Each row of a before or after table is a point. The points were changed in one or more steps. Then noise was added and the rows were shuffled. The steps act on how far a point lies along the listed directions, d1 being the first. Name the steps. A step turns or swaps two directions, mirrors them in a line or flattens them onto one, adds a multiple of one to another, or multiplies one. Angles are multiples of 10 degrees, from the lower direction toward the higher: turns from -170 to 170, lines from 10 to 170 but not 90. Use the fewest steps. Two steps may share a direction if one is a turn and the other turns, adds or multiplies; they go together, in the order done. Otherwise the lowest direction goes first.

Directions:
(1): [-38, 5]
(2): [5, 38]
Before (9 x 2):
[[-12, -28],
[-28, 15],
[-8, -28],
[24, 34],
[10, -7],
[13, -23],
[-39, -26],
[26, -50],
[22, -42]]
After (9 x 2):
[[5, 29],
[30, -6],
[-33, 44],
[-18, -37],
[-28, 34],
[35, 32],
[-18, 22],
[-14, 9],
[8, 29]]
Steps: turn d1 and d2 by 170 degrees

Directions:
(1): [16, -1, -51, -2]
(2): [41, 17, 12, 27]
(3): [-20, 49, -7, 3]
Before (12 x 4):
[[-27, 27, 33, 6],
[-22, -4, 38, 11],
[32, -39, 25, 24],
[-20, -26, 31, -14],
[7, 1, 23, 1],
[23, 11, -8, 7],
[10, 27, 34, 14],
[-25, -13, -5, -15],
[-14, 25, -8, 9],
[-9, 2, 7, -13],
[-36, -17, 9, -29],
[0, -17, -43, -8]]
After (12 x 4):
[[-54, 2, -21, -38],
[-59, 21, -18, -29],
[-17, 35, 32, 17],
[18, -19, 36, 15],
[5, 19, -31, -5],
[-8, 15, -12, -11],
[-49, 16, -37, -10],
[-30, -8, -8, -15],
[-19, 3, -11, -18],
[12, -15, -23, 8],
[34, 2, 16, 16],
[-23, 4, -59, -19]]
Steps: add 1 times d1 to d2; turn d1 and d3 by -120 degrees

Directions:
(1): [1, 0, -16, -55, -47, 17, -3, -7]
(2): [-48, -23, 23, -17, 4, -22, 35, -19]
(3): [-26, 11, 39, -9, 15, 48, -28, 5]
(4): [1, -20, -8, -17, 21, -25, -52, -35]
Before (11 x 8):
[[7, -4, -12, 10, -6, -11, 26, 4],
[-7, -1, 10, 32, 14, 2, 12, 10],
[-6, 10, 16, 20, 17, 7, 2, 26],
[-9, 0, -13, 8, 2, -28, 21, -3],
[24, 6, -18, 7, -13, 10, -19, 5],
[5, 18, 4, 37, 25, 11, -5, 12],
[6, -1, -15, 4, 3, -17, 0, -4],
[30, 15, -21, 6, -1, 2, -16, 12],
[3, -10, -9, -10, -1, -7, -7, -9],
[-1, 5, 14, 25, 8, 18, -2, 23],
[-3, -3, -22, 5, -14, -13, 18, 1]]
After (11 x 8):
[[-24, -16, -4, -53, -20, -16, -8, -13],
[-19, -8, 15, 26, 17, -9, 14, 0],
[9, 3, -2, 17, 5, 6, 11, 12],
[-24, -27, 0, -37, -15, -15, -8, -19],
[-25, -18, -2, -51, -33, 7, -4, -20],
[-14, 18, 0, -18, -16, 27, -3, 8],
[-11, 1, 13, -11, 0, 28, -8, 2],
[-12, 10, 6, 13, 4, 25, -11, 12],
[-27, -3, 20, 6, 18, -9, 20, 0],
[-13, 7, 4, -2, -5, 11, 14, 9],
[-42, -17, -2, -61, -26, -11, 15, -33]]
Steps: multiply d1 by 2; turn d1 and d2 by -150 degrees; turn d3 and d4 by 140 degrees

Directions:
(1): [5, 7, 6, -57, 48, -16, -34, -22, 7, -4, 19]
(2): [-12, 57, -3, -11, -10, -21, -20, 35, -43, 12, -15]
(3): [-42, 7, -42, 2, 5, -3, -13, -31, 22, -5, -53]
Before (13 x 11):
[[-3, 2, -20, 6, 4, -8, -6, -2, 9, 10, -14],
[-1, -23, -6, 14, -32, 22, 17, -2, 4, 4, -12],
[31, -16, 15, -17, 36, 0, -20, -10, 25, -8, 35],
[13, 33, 17, 2, -31, 0, -13, 38, -35, 9, -6],
[-3, 34, -11, -50, 51, -18, -53, -7, -9, 13, 17],
[29, -27, 11, -26, 42, -9, 6, -17, 27, -9, 30],
[-11, -39, -18, 37, -17, 44, 22, -41, 47, -10, -42],
[16, -12, 23, -4, -16, 5, 13, 16, -13, 20, 25],
[9, 34, -1, -34, 15, -15, -19, 25, -24, 18, 19],
[-10, -34, -28, 20, 4, 6, 16, -26, 26, 0, -17],
[33, -10, 32, 1, -5, -1, -1, 27, -12, 2, 45],
[32, -56, 14, -7, 24, 19, 9, -26, 42, -5, 32],
[-28, 15, -41, -27, 14, -9, -35, -22, 14, -8, -41]]
After (13 x 11):
[[26, -46, 30, 18, -19, 29, 8, 1, 15, -7, 21],
[-15, 12, -25, -17, 39, -6, -38, -31, 33, -9, -31],
[11, 12, -1, 4, 1, -13, -3, 15, -7, 13, 4],
[-35, 23, -46, -13, 19, -9, -31, -29, 23, 3, -56],
[-20, 18, -39, -30, 42, -25, -18, -28, 24, -3, -32],
[18, 23, 11, -36, 2, -7, -27, 31, -31, 10, 22],
[-1, 6, -9, 10, -36, 14, 12, 15, -16, 9, -17],
[17, -28, -4, -25, 23, 8, 5, -12, 23, 5, 40],
[-13, -28, -10, 0, -6, 14, 12, -23, 26, 14, -8],
[-15, 61, -5, 13, -37, 8, -10, 33, -35, 15, -45],
[10, 0, 3, -46, 54, -7, -38, -23, 7, 10, 37],
[-15, 35, -13, 6, -8, -13, -7, 25, -28, 16, -21],
[-7, -41, -19, 5, 1, 6, 0, -32, 42, -11, -10]]
Steps: turn d2 and d3 by -120 degrees; add 0.3 times d1 to d3

Directions:
(1): [-18, -7, 8, -32, 4, 14, 13, 15, 37, -41, 33, 24, 10, -29, -49, 31, -6, -15]
(2): [-6, -25, 10, 24, -7, 1, 6, 60, -1, -19, -16, 5, -10, 11, -4, -37, 44, -47]
(3): [15, 22, 14, 4, 6, 10, 24, 4, -12, -40, 22, 38, 12, 28, 33, 10, 43, 45]
(4): [4, 35, -8, -18, -11, 42, 12, 25, -4, 24, -34, 43, 15, -45, 20, -21, -16, -1]
(5): [-34, -41, 22, 11, -1, 20, 22, -9, -35, -13, 35, 2, 26, 1, 27, -27, -46, -8]
Before (12 x 18):
[[5, 1, 7, -2, 10, -21, -10, -3, 1, -18, 26, -14, -2, 28, -11, 29, 0, 15],
[34, 25, -10, -29, 3, -3, -11, -20, 0, 8, -8, 9, -13, 3, 5, 48, 3, 50],
[-3, -7, -2, -8, 3, -1, -9, 25, 24, -25, -2, 19, -4, -8, -19, 14, 1, 1],
[-10, 1, 4, -8, 12, 0, 19, -7, 3, -22, 20, 13, 13, -4, 5, 10, -13, 19],
[-7, -12, -2, 7, 0, 8, 11, 41, 15, -10, 1, 17, -2, -8, -27, 1, -2, -37],
[26, 17, -6, 14, 16, -21, 0, -22, -3, -9, 16, 11, -1, 34, 16, 15, 29, 49],
[-3, 9, 8, -20, -14, 44, 18, 34, -6, -15, -9, 49, 35, -36, 32, -24, -5, 12],
[20, 18, 2, -13, 9, -8, -9, -55, -9, 6, 18, -10, 16, 14, 22, 32, -16, 60],
[-5, -17, 20, 14, 9, -15, -3, -54, -32, -9, 34, -27, 15, 45, 27, 12, -19, 34],
[17, 19, -10, 16, 6, -3, -7, -19, -13, 18, 1, 11, 2, 13, 28, -12, -16, 24],
[-14, -13, 10, -3, 0, 14, 17, 25, 1, -32, 28, 27, 14, -12, -20, -9, -6, -26],
[-16, -6, 18, -9, 7, 9, 13, 24, -9, -5, 18, 14, 1, -14, -15, -2, 1, -2]]
After (12 x 18):
[[-12, -3, 17, -6, 5, 6, 11, 20, -17, 5, 9, 9, -2, -11, -8, -7, 0, 1],
[-3, 12, 5, -18, -15, 46, 16, 23, -6, -8, -11, 45, 37, -33, 38, -23, -8, 22],
[19, 2, -2, 20, 17, -21, 5, -2, 3, -22, 20, 12, -5, 38, 8, 8, 47, 30],
[-9, -29, 27, 20, 8, -15, 2, -32, -28, -31, 42, -22, 13, 50, 16, 9, -1, 16],
[11, 16, -3, 11, 10, -2, -3, -17, -5, 3, 12, 19, 4, 12, 15, -1, -6, 22],
[-5, -7, -8, 7, 0, 10, 5, 34, 6, 10, -11, 12, -1, -12, -14, -3, -15, -32],
[2, -5, 9, 6, 10, -23, -10, 8, 0, -18, 19, -17, -2, 35, -13, 16, 8, 3],
[37, 16, -4, -21, 2, -8, -7, -14, -1, -8, 0, 8, -16, 21, 7, 47, 21, 50],
[-1, -8, -6, 0, 1, -2, -15, 22, 13, -12, -14, 14, -7, -2, -6, 7, 2, 2],
[18, 6, 11, -4, 12, -17, -2, -43, -7, -24, 31, -8, 12, 30, 15, 32, 7, 56],
[-11, -7, 5, 5, -2, 14, 12, 20, -11, -17, 13, 22, 14, -13, -4, -20, -10, -26],
[-9, -3, 7, 0, 11, -5, 17, -2, -2, -23, 15, 14, 13, 4, 13, 5, -6, 19]]
Steps: multiply d1 by 0.4; turn d2 and d4 by 20 degrees; turn d2 and d3 by -20 degrees
